Rows are points. Each copy is the shape, with its points in the same order, turned, moved and blurred by noise. Some copies are also mirrored. Which?

Shape:
[[ 0.41  2.57]
 [ 0.00 -3.60]
 [ 0.33  1.53]
 [ 0.18 -0.16]
 [-1.23 -1.03]]
Copy 1 (5 x 2):
[[ 2.74  0.54]
 [-3.29 -1.01]
 [ 1.66  0.24]
 [ 0.05 -0.19]
 [-1.15  0.99]]
Copy 1 is: only turned
Copy 2 (5 x 2):
[[-0.96 -1.92]
 [ 2.42  3.44]
 [-0.46 -1.04]
 [ 0.54  0.47]
 [-0.14  1.91]]
Copy 2 is: mirrored
Copy 3:
[[-1.69  1.70]
 [ 1.70 -3.24]
 [-0.73  1.09]
 [-0.29 -0.72]
 [ 1.45 -0.68]]
Copy 3 is: mirrored
Copy 4, 5 rows:
[[ 2.02  1.96]
 [-2.45 -2.21]
 [ 1.06  1.25]
 [ 0.03 -0.16]
 [ 0.18 -1.69]]
Copy 4 is: mirrored

Shape (9 x 3):
[[ 0.16  1.90  2.70]
 [-1.84 -2.73  0.42]
 [ 0.38 -2.00  3.56]
 [ 1.98 -1.54 -0.84]
 [-0.24  0.68 -0.39]
 [ 2.49  0.80 -0.95]
 [-0.28  0.86 -0.02]
 [ 1.86  1.40  0.65]
 [-1.02  0.38 -0.44]]
Copy 1 (9 x 3):
[[-2.80 -0.56  2.90]
 [ 1.00 -2.92 -0.91]
 [ 0.73 -3.15  3.13]
 [ 2.26  0.80  0.49]
 [-0.92  0.37 -0.14]
 [ 0.61  2.37  1.08]
 [-1.10 -0.10  0.25]
 [-0.44  1.38  2.06]
 [-0.95 -0.43 -0.66]]
Copy 1 is: only turned
Copy 2:
[[ 0.53  3.76 -0.80]
 [-1.38 -0.13  2.66]
 [-0.15  3.17  3.06]
 [ 2.24 -0.74  1.28]
 [ 0.20  0.34 -0.75]
 [ 3.26  0.22 -1.13]
 [ 0.19  0.65 -0.83]
 [ 2.18  2.04 -0.66]
 [-0.39  0.14 -0.58]]
Copy 2 is: only turned
Copy 3 (9 x 3):
[[-1.54  2.97 -0.01]
 [-2.17 -2.30  1.08]
 [-2.56 -0.12 -2.32]
 [ 1.53 -1.08 -0.11]
 [-0.01  0.70  1.64]
 [ 2.35  0.99  0.12]
 [-0.26  1.14  1.51]
 [ 0.86  2.10 -0.12]
 [-0.73  0.32  2.11]]
Copy 3 is: mirrored
Copy 4 (9 x 3):
[[-0.13  1.12 -3.25]
 [ 0.08 -3.37 -0.04]
 [ 1.80 -2.39 -3.46]
 [ 3.02 -0.52  0.69]
 [ 0.02  0.42  0.18]
 [ 2.30  1.96  0.44]
 [-0.18  0.53 -0.38]
 [ 1.38  1.76 -1.27]
 [-0.55 -0.26  0.29]]
Copy 4 is: mirrored

Shape:
[[-0.04  1.07 -0.97 -1.22]
 [-1.54 -0.42  1.00 -0.91]
 [-0.62  3.31 -0.83 -0.21]
 [-0.10 -1.14  0.36 -0.64]
 [ 0.66 -0.38  2.19  0.47]
 [-0.05 -0.94 -2.07  5.17]
 [ 0.62 -0.02  1.99 -0.93]]
Copy 1:
[[-0.10  1.25  1.07 -1.57]
 [-1.15 -1.29  1.45 -0.12]
 [-2.42  2.34  0.40 -1.64]
 [ 0.35 -1.25  0.43 -0.21]
 [-0.77 -1.94 -1.35 -0.46]
 [-0.15  1.69 -3.17  4.04]
 [-0.77 -1.84 -0.31 -1.85]]
Copy 1 is: mirrored
Copy 2:
[[ 0.35 -0.07 -0.73 -0.19]
 [-0.62 -2.41 -0.38 -1.46]
 [-0.18  1.91  0.45 -1.30]
 [-0.50 -2.54 -0.25  0.13]
 [-0.76 -2.74  2.00 -0.14]
 [-5.74  0.02  0.44  2.59]
 [ 0.36 -2.48  1.40 -0.53]]
Copy 2 is: only turned
Copy 3:
[[-0.93  0.48 -1.14 -0.01]
 [-0.76 -1.62  0.50  1.21]
 [ 0.45  0.99 -2.78  1.41]
 [-0.64 -0.90  0.86 -0.37]
 [ 1.29 -2.28  0.40 -0.63]
 [ 3.89  2.75  2.97  0.56]
 [ 0.08 -2.32 -0.38 -0.70]]
Copy 3 is: mirrored

Shape:
[[ 0.94  0.05 -1.90 -2.30 -1.72 -1.22 -1.47  1.46]
 [-0.15 -1.80 -1.87  0.79 -1.03 -2.45 -1.55  0.89]
 [ 0.06 -0.15  2.73  1.14 -1.67  0.93 -0.66 -0.33]
 [ 0.73  1.04 -1.20 -0.13 -0.12  1.01  1.54  1.72]
 [-0.57 -3.01  0.58 -1.14  0.31 -2.31 -1.95 -0.49]
 [-2.30 -2.80 -0.58 -0.26 -0.44 -1.80 -3.40  0.79]
 [-0.57  1.03  2.60  1.15  0.08 -0.74 -0.97 -1.62]
 [ 0.81 -0.88  1.90  0.59  0.40 -1.07 -2.16  1.20]
 [-0.20  2.79  2.08  0.99  0.30  1.36 -0.23  0.56]
 [-0.51  1.41 -0.20 -1.58 -2.52 -2.84  1.71  3.43]
 [-0.42  1.32  2.75  1.09  0.58  2.48  0.51  0.05]]
Copy 1, 11 rows:
[[ 0.07  2.48  0.00  3.78 -0.55  0.14 -1.46  2.29]
 [-1.09  0.34 -1.39  4.40  0.46  0.27 -0.18  0.37]
 [ 0.80 -1.17  2.42  1.35 -1.14 -0.24 -1.25 -1.91]
 [ 1.11  1.01 -0.58  0.62 -1.98  2.28 -0.25  1.84]
 [-1.53  0.21  0.67  3.39  2.04 -1.53  0.87  0.49]
 [-3.52  0.35  0.06  3.92  1.77 -0.35 -0.55  0.15]
 [-0.16 -0.95  0.65  0.50 -1.54 -1.91 -0.21 -2.18]
 [ 0.49 -0.84 -0.08  1.92  1.16 -1.38 -1.51 -0.30]
 [ 0.45 -0.61  0.76 -1.29 -2.84  0.08 -1.62 -0.69]
 [ 0.32 -0.93  0.36  3.76 -3.58 -0.05 -0.87  4.17]
 [ 0.65 -1.21  1.90 -1.86 -1.51  0.96 -0.81 -1.12]]
Copy 1 is: mirrored
Copy 2 (11 x 8):
[[-0.91 -0.06 -1.66 -2.81 -2.31  0.32 -1.02  0.49]
 [-0.20 -2.70 -2.19 -1.85 -0.34 -0.45  0.62  1.89]
 [ 1.91 -0.69  2.03  0.61  1.30 -0.41 -0.97  0.53]
 [-0.33  1.64 -1.50  0.66  0.96  0.32  0.06 -0.49]
 [-0.42 -3.30  1.13 -2.35 -0.78 -1.14  1.32  1.63]
 [-0.70 -3.81 -0.23 -1.87 -0.88  0.14  0.17  3.92]
 [ 0.43 -2.04  2.14  0.95  0.01 -2.06 -1.07  0.06]
 [ 0.48 -1.69  0.95 -1.66  0.59 -2.46 -0.61  1.46]
 [ 0.03  0.52  1.90  2.20  1.42 -0.82 -1.79  0.29]
 [ 0.74  2.39 -1.87  0.24 -3.29 -1.49  0.76  1.05]
 [ 0.40  0.35  2.77  2.26  2.13 -0.25 -0.68 -0.30]]
Copy 2 is: only turned
Copy 3:
[[ 2.54 -0.26  0.61  0.58 -2.68 -0.88 -3.47  0.43]
 [ 0.23 -2.31 -1.29  0.22  0.36 -1.11 -3.50 -0.16]
 [-0.71  0.19  0.54  1.06 -0.68  0.01  0.14 -3.59]
 [ 1.55  0.56  0.03  1.22 -0.91 -0.06  0.21  0.99]
 [-0.41 -3.02  0.92 -2.27 -1.22 -0.49 -3.22 -1.24]
 [-0.79 -2.50 -2.00 -1.40 -1.61 -0.81 -3.86 -1.45]
 [-1.51  0.64  1.33 -0.56 -0.20 -2.47 -0.47 -3.14]
 [-1.69 -0.99  1.48  0.48 -1.27  0.04 -2.47 -1.90]
 [-1.02  2.75  1.02  1.10 -1.24 -1.49  0.71 -1.11]
 [ 2.41 -1.73  0.24  3.20 -3.69 -3.28 -0.63  0.77]
 [-1.47  1.72  1.02  0.28 -1.00  0.51  1.91 -2.12]]
Copy 3 is: only turned

Shape:
[[-1.15 -1.63 -0.52  0.27  1.13  0.04  1.71 -1.97  2.01]
 [ 1.10  2.25  0.63 -0.18  0.93 -0.87 -0.05 -0.76  1.21]
 [-0.65 -0.51  1.89 -0.54  0.00  0.45  0.21 -0.27  0.65]
 [-2.15  2.41  2.19  1.16  0.82 -1.35  3.41 -3.48 -0.74]
 [-1.54  1.33  0.00 -1.09  0.92  0.15 -0.84  2.79  0.71]
 [ 0.80 -2.55  1.03  0.80  1.33 -0.88  1.67  1.58 -1.22]
 [ 1.31 -0.44 -2.16 -0.57 -0.47  1.23 -1.02  0.05 -1.83]
 [ 2.15 -2.05 -2.90 -2.50 -0.50  1.35  0.50  2.68  1.56]
 [ 0.79 -0.47  1.70  1.69  1.59 -0.31  4.57 -0.72 -2.03]
 [-0.12  2.61  0.32 -2.88  2.18  0.33 -0.28 -0.13 -1.16]
 [ 0.00 -1.49 -2.62 -0.48 -0.30 -3.23  2.96  1.65 -0.82]
 [ 0.44  3.33 -1.05 -0.50  0.97  1.49  1.33  0.66  1.00]
 [-2.67  1.16  1.91 -2.04 -1.38 -0.63  0.63  0.19  0.49]]
Copy 1 (13 x 9):
[[-2.01 -1.10  0.97  1.73 -1.24  0.35  3.04 -1.28  1.40]
 [-0.12  1.88  0.89 -1.56  0.76 -0.49  2.35 -0.65  2.11]
 [-2.29  0.61  0.71 -0.22 -0.33  0.33  0.80  0.86  0.86]
 [-3.23  1.12  1.52 -1.27 -1.59 -4.56  4.24 -0.58  0.16]
 [ 0.35 -1.22 -0.13 -1.62  0.22  0.25  0.17  2.54  2.16]
 [-0.90 -0.89  0.90  1.20  2.22 -0.64 -0.14 -0.69 -1.90]
 [ 0.92 -0.26  1.03 -1.43 -1.67  0.94 -1.66 -2.51  0.39]
 [-0.19 -2.18 -0.56 -1.26  0.78  4.63 -0.42 -1.85  0.61]
 [-2.58 -0.89  2.76 -0.63  1.17 -2.53  2.30 -1.61 -2.74]
 [-0.94 -0.29  1.84 -3.17  0.72 -1.65 -0.18 -0.20  3.56]
 [-0.21 -2.55 -2.66 -0.52  0.92 -1.28  1.09 -2.65 -1.62]
 [-0.13 -0.71  1.90 -3.81 -0.52  0.82  2.63 -0.12  1.55]
 [-2.86  1.08 -1.18 -1.54 -1.55 -0.78  0.66  1.94  1.38]]
Copy 1 is: mirrored
Copy 2, 13 rows:
[[ 1.13  0.58 -2.42 -0.53 -0.44 -0.22  2.42  1.60 -1.26]
 [ 0.40  0.32  1.19 -1.38  0.79 -0.92  1.73 -1.53  0.22]
 [ 0.55 -0.50 -0.48 -0.54  1.66  1.04  1.16  0.71  0.03]
 [ 0.15 -0.69 -1.47  0.74  1.37 -0.32  2.07 -2.87 -4.26]
 [-2.51  0.66  0.41  0.09  1.63 -1.46  1.13 -0.06  2.37]
 [ 1.24 -1.15  1.10  2.65 -0.59  1.03  0.64  1.96 -0.02]
 [ 0.30 -0.54  0.13 -1.13 -1.34 -0.29 -2.69  0.79  0.95]
 [-0.01  3.08  0.99 -1.51 -1.18  0.34 -1.56  3.79  1.91]
 [ 1.82 -0.69  1.16  2.89  0.25 -0.34  0.36  0.25 -3.67]
 [-2.66 -1.21  2.03 -2.10  0.93 -1.19  0.50 -0.14 -0.87]
 [-1.02  1.91  0.54  2.47 -3.77  1.10  0.10  0.53 -0.06]
 [-0.53  1.78  1.12 -1.49  0.95 -3.04 -0.03 -0.57 -0.54]
 [-2.74  0.65 -0.70 -0.23  2.35  2.03  1.00 -1.13 -0.05]]
Copy 2 is: only turned

Shape:
[[-1.81  0.35  0.41  1.21 -1.04 -1.55  4.73 -1.06  0.61  0.74  1.70]
 [-1.31  0.07 -0.04 -0.09  9.47 -1.14 -1.00  0.03  0.92 -0.85  1.01]
 [-1.40  0.49 -0.50  1.22 -1.46 -1.38  1.46  0.34  0.89 -1.40  1.49]
 [ 1.16  1.35 -0.67 -2.01 -0.02 -1.20  0.51  2.22  0.68 -1.19  0.12]
 [ 0.44 -0.37  0.85 -1.52 -0.04 -1.05  2.17  0.46  1.90 -1.61  0.05]
 [-1.10  0.03 -0.68 -1.45 -0.18  4.96  3.80 -0.85 -2.47  0.56 -4.40]
 [-2.03  0.18 -1.08  0.67  0.88 -1.12 -0.33 -0.62  1.52 -0.81  1.09]
 [-1.33 -0.25  0.25  2.19 -1.81  0.01 -0.44 -0.80  1.61 -0.57  1.93]
 [ 2.52 -0.51  3.70  0.82 -0.29 -2.08 -0.99 -1.02  0.15 -0.58 -0.66]
 [-1.75 -0.61  4.45 -0.46 -0.33 -1.59  0.32  1.02 -0.83  1.32 -0.54]
 [-1.26 -0.69 -0.69 -1.08 -1.66 -0.56 -0.91 -1.13  1.30 -0.35  1.78]
 [ 1.33  0.46 -0.56  1.83  1.52 -1.91 -1.04  1.21  0.73  0.01  1.40]
 [ 3.91  0.16  0.48 -1.52  1.20  1.54 -0.85 -0.76  1.10 -0.65 -0.52]
 [ 0.42  0.88  1.23 -1.63 -0.61 -0.76 -0.09 -1.02  0.87  0.72  1.75]
 [-0.20  1.98  1.08  0.45 -0.56 -1.22  0.05 -0.59  0.57  1.06 -2.74]
 [ 0.12  1.44  0.71 -1.05 -1.50  0.69 -0.35 -0.95 -2.00 -1.62 -0.95]
 [ 1.27 -1.04 -1.44 -1.65 -1.60 -1.64 -0.61 -0.14 -0.40 -0.92 -0.02]]
Copy 1 (17 x 11):
[[-0.43 -2.55  0.91  0.31  0.56 -0.99  0.97 -0.56 -3.99  1.88  0.99]
 [-2.03 -1.60 -0.74  1.84 -0.52 -5.39 -0.52  3.69  5.32  1.26  4.04]
 [-0.43 -0.67 -0.35  0.67  0.53 -0.68  1.44 -0.47 -1.86  0.54 -1.68]
 [ 0.75  0.62 -1.41 -2.92  0.07 -0.23  1.88 -0.15  0.97  0.69 -0.04]
 [ 0.38 -1.32  0.12 -0.82 -1.19 -0.06  1.69 -1.64  0.66  0.69  0.70]
 [-2.05  4.74  2.54 -1.34 -2.28  0.08  0.57 -2.81 -2.05  2.80  5.29]
 [-1.34 -0.14 -0.32  1.65  0.68 -0.47  0.95  1.45  0.18  0.91 -0.62]
 [-0.73  0.16 -0.59  2.54  0.61  0.64  0.32 -0.03 -1.82 -1.10 -1.04]
 [ 2.75 -0.60  0.92 -0.21 -2.27  0.08 -2.56  0.13  0.81 -1.07 -0.18]
 [ 3.46 -0.35 -1.72  1.33 -2.54 -0.54 -0.34  0.27 -1.65  1.71  1.61]
 [-0.65  0.03 -1.32  1.52  1.12  2.29  0.60 -0.30  0.03  1.01 -0.72]
 [ 1.10 -0.06 -0.29 -0.23  1.98 -2.18 -0.17  1.79  1.22 -0.76 -0.25]
 [-0.29  0.68  0.38 -1.98 -0.19  1.12 -1.37 -0.71  2.64 -1.77  2.45]
 [ 0.05 -1.01 -1.65 -0.65 -0.10  1.92 -0.64  0.57 -0.35  0.75  0.99]
 [ 1.30  1.17  1.49 -0.60 -2.22  0.59  0.28  2.26 -1.11  0.77  0.70]
 [-0.91  2.62 -0.34 -1.44 -2.19  0.94 -1.29 -0.43 -0.72  1.41  0.05]
 [ 0.84  1.34  0.12 -1.15  0.89  1.53  0.16 -0.92  1.27  1.65 -1.19]]
Copy 1 is: mirrored
Copy 2:
[[ 0.51  0.74 -0.25 -0.29 -4.42 -1.41 -0.16  1.29  2.66 -2.00  0.57]
 [ 5.52 -2.40 -1.25 -2.26  4.02  1.45 -2.90  3.82 -1.32 -3.82  1.81]
 [ 0.56 -0.25 -1.09 -0.55 -2.13 -1.71  0.84  1.26 -0.23 -0.04 -0.19]
 [ 0.66  0.87 -0.74  0.98  0.60  0.85  1.10  2.36  0.04  0.35 -2.73]
 [ 2.07 -0.20  0.99  0.28 -0.93 -0.51  1.31  1.13  1.06 -0.50 -2.58]
 [-3.06  0.72  5.85  2.01  1.42  0.75 -1.84  0.69  2.18 -0.10  1.65]
 [ 2.00 -0.72 -1.40 -0.54 -0.31 -2.17 -0.42  1.47 -0.61  0.33  0.79]
 [ 0.92 -0.67 -1.20 -0.85 -1.62 -2.42  2.06 -0.61 -0.22  0.29  1.47]
 [ 1.23  0.13  0.06 -0.59  1.69 -2.01  3.56 -0.71 -0.27 -4.13 -2.02]
 [ 1.09  2.35  0.39 -2.17 -0.13 -0.04  0.07 -2.16 -0.20 -2.76 -1.26]
 [ 1.21 -0.15 -1.38 -0.77  0.16 -1.85  1.54 -0.10  0.83  1.85  0.02]
 [ 1.88  0.52 -2.20 -0.82  0.98 -0.70  2.45  2.64 -1.46 -1.71  0.63]
 [ 1.22 -0.40  0.99  1.80  4.09  0.10  3.28  1.38  0.91 -1.13 -0.69]
 [ 1.68  0.98 -1.60 -0.01  0.94 -0.77  1.65 -0.59  2.12 -0.66 -0.68]
 [ 0.76  2.52  0.64  1.56  0.56 -2.67 -0.22 -0.15 -0.54 -2.03 -0.63]
 [-2.29 -0.38  0.13  1.08  2.04 -1.19  0.16 -0.62  0.65 -0.55 -1.34]
 [-0.41  0.78 -0.83 -1.09  1.14 -1.83  2.14  1.96  0.93  0.61 -2.05]]
Copy 2 is: only turned
Copy 3 (17 x 11):
[[-2.30  2.34  3.16  0.33  0.97 -1.84  0.44  0.83  2.01  0.81 -1.05]
 [-1.23  2.71 -3.51 -3.33  4.61  2.08 -1.19 -0.79 -4.59  1.67  0.98]
 [-0.32  0.57  3.42 -0.70  1.28 -0.91 -0.47  2.41  0.42 -0.07 -0.42]
 [ 1.68  0.56  1.97 -2.28  0.63  1.33 -1.63  0.22  1.15 -0.71  0.43]
 [-0.98  0.43  2.15 -2.11  0.00 -0.09 -2.13 -0.05  1.89  0.37  1.20]
 [-1.87 -1.51  1.42  4.80 -0.72  1.53 -2.26 -4.70  1.63 -1.72 -1.94]
 [-0.25  1.85  1.67 -0.13  1.09 -1.11 -1.56  1.59 -1.72  0.34  0.13]
 [ 0.40  0.12  2.31  0.86  0.47 -3.42 -1.26  2.77 -0.54  0.72  0.21]
 [-0.05 -1.54 -1.56 -2.28 -1.74 -1.48 -0.16  2.05  1.53  2.35 -0.42]
 [-0.26 -0.06 -0.08  1.84 -0.77  1.08  1.07  1.89  1.87  3.53  1.19]
 [ 0.77  0.93  2.67  0.03 -0.78 -2.39 -1.06  0.91 -1.16  0.05  1.62]
 [ 1.41  0.83 -1.10 -1.97  1.71 -0.77 -0.53  2.47 -0.47 -0.70  0.08]
 [ 1.79 -1.67 -0.84 -2.37 -0.58 -1.69 -2.11 -2.44  0.55  0.03  0.39]
 [ 1.73  1.27  1.36 -1.03 -0.50 -1.64  0.28 -0.45  0.50  1.41  0.89]
 [ 1.10  1.03 -0.43  0.76 -1.45  0.08 -1.54  0.72  1.22  1.07 -2.02]
 [ 1.09 -2.15  2.23  0.19 -1.83  0.34 -0.67 -0.39 -0.01  0.70 -1.48]
 [ 0.44 -0.44  1.82 -1.57 -2.21 -0.43 -0.33  1.10 -0.19 -1.65  1.18]]
Copy 3 is: only turned
